Every row gives one point. To make a cloud, some directions were put in groups of two or more. Within a group, all points are equally far from the middle, so they leave a hole (a ring in 2 directions, a hollow ball in 3). The other directions are filled evenly. Then the cloud was stretched, turned, moved and blurred a little. Count the holes, and give their numbers of directions, smallest first.
In the rows, zero is written as 128.

Cloud, 20 rows:
[[ 82  96 109]
 [193 189 176]
 [ 88  72 143]
 [ 64  76 104]
 [ 85 171 109]
 [169 142 168]
 [180 121 123]
 [133 171 174]
 [117 108 216]
 [143 134 112]
 [125 153 115]
 [ 98 210  99]
 [100 125 155]
 [134  83 164]
 [ 81 155  88]
 [ 44 102  97]
 [167  67 175]
 [148 208 103]
 [140 212  98]
 [139 161 112]]
Holes: 0

Cloud, 27 rows:
[[179  88 123 126]
 [ 59 126 133 138]
 [ 95 153  79 119]
 [ 52  72 156 132]
 [139 141 156 211]
 [164  91  60 138]
 [129 178 143 141]
 [157 143 137 193]
 [ 48  74 134 199]
 [ 75  65 136 183]
 [ 42  64 158 172]
 [ 42  76 157 148]
 [ 73 123  96 133]
 [103 180 155 172]
 [106 137  50 106]
 [140  64 125 135]
 [172  79 149 121]
 [ 91 149 105 115]
 [ 69 171 131 172]
 [168  78 119 127]
 [ 75 138 115 127]
 [ 53 108  95 178]
 [ 53  81 131 159]
 [ 74 137 100 134]
 [ 92  74 106 175]
 [ 96 179  95 147]
 [135  66 182 155]]
Holes: 1 (2)

Cloud (31 x 4):
[[169 134  88 171]
 [ 44 101 120 118]
 [157 194 120 119]
 [113 152  95 209]
 [100 226 102 107]
 [159 105 152 112]
 [128 158 193 186]
 [111  64 145 175]
 [179 108 133 130]
 [144 129 161  94]
 [ 83 219 123 132]
 [ 74 113 100 165]
 [195 122 141 142]
 [155 157  82 157]
 [147 170 184 183]
 [ 23 121 106 109]
 [103 191 138 196]
 [144 175 178 162]
 [ 28 159 159 126]
 [ 91 111 161  69]
 [100 129  76  72]
 [182 160 110 137]
 [ 80  85 122 124]
 [ 57 108 172 102]
 [158 188 147 135]
 [144 190  94  89]
 [140 124 183 120]
 [100 156  85 183]
 [ 86 192 119 185]
 [ 92 170  62 122]
 [114 162  88 194]]
Holes: 1 (3)

Cloud (50 x 6):
[[171 193 175 133  89  86]
 [161 178  66 172 138  74]
 [ 83 141 170 135 186 124]
 [130 208 155 170  93 114]
 [ 63  95 142 121 167 171]
 [110 124 139 116  62 186]
 [ 81 163 174 160  64 157]
 [133 185 113 122 159  59]
 [111 168 118  69  88 170]
 [171 116 182 118 120  66]
 [109 103 151 121 140  56]
 [ 90 163  92 182 143 183]
 [ 69  80 126 193 154 172]
 [100 121  65 123 128 112]
 [123 113 201 104  86  79]
 [ 86  78 189 178 100 184]
 [ 57  80 195 138 136 147]
 [102 128 171 161 196 147]
 [181 166 179 111  91  79]
 [ 74 125 189 121  71 197]
 [ 97 188 162  91  64  97]
 [160 127 120 140 170  55]
 [ 82 128 115 132 131  61]
 [109 155 176  72  93 197]
 [ 97 165 165 170  82 190]
 [ 54 189 147 117  88 135]
 [133 180 173  78  69  86]
 [151 180  81 105 160 121]
 [142 187  89 182 138  64]
 [ 88 187 145 120 166 100]
 [ 68 199 143 100 117 111]
 [167 211 103  99 119  83]
 [ 80  55 155 174 129 179]
 [101 120  76 142 121  68]
 [149  61 115 191 129 128]
 [ 79 200 146  89 141 181]
 [172 125 165  81  95 118]
 [178 172 106 147  88 141]
 [ 99 192 129 183 166 139]
 [ 63 195 148 103 144 135]
 [109 101 177 216 151 114]
 [123 135 157 133  40  88]
 [ 83 210 176  87 102 138]
 [ 82 107 215 125  79 118]
 [ 74  95 205 128 137 117]
 [114  48 129 162 115 151]
 [ 88 114 194  95  84 198]
 [114 113 142 128 194 164]
 [162 144 207 143 110  84]
 [166  91 156 129 158 143]]
Holes: 3 (2, 2, 2)
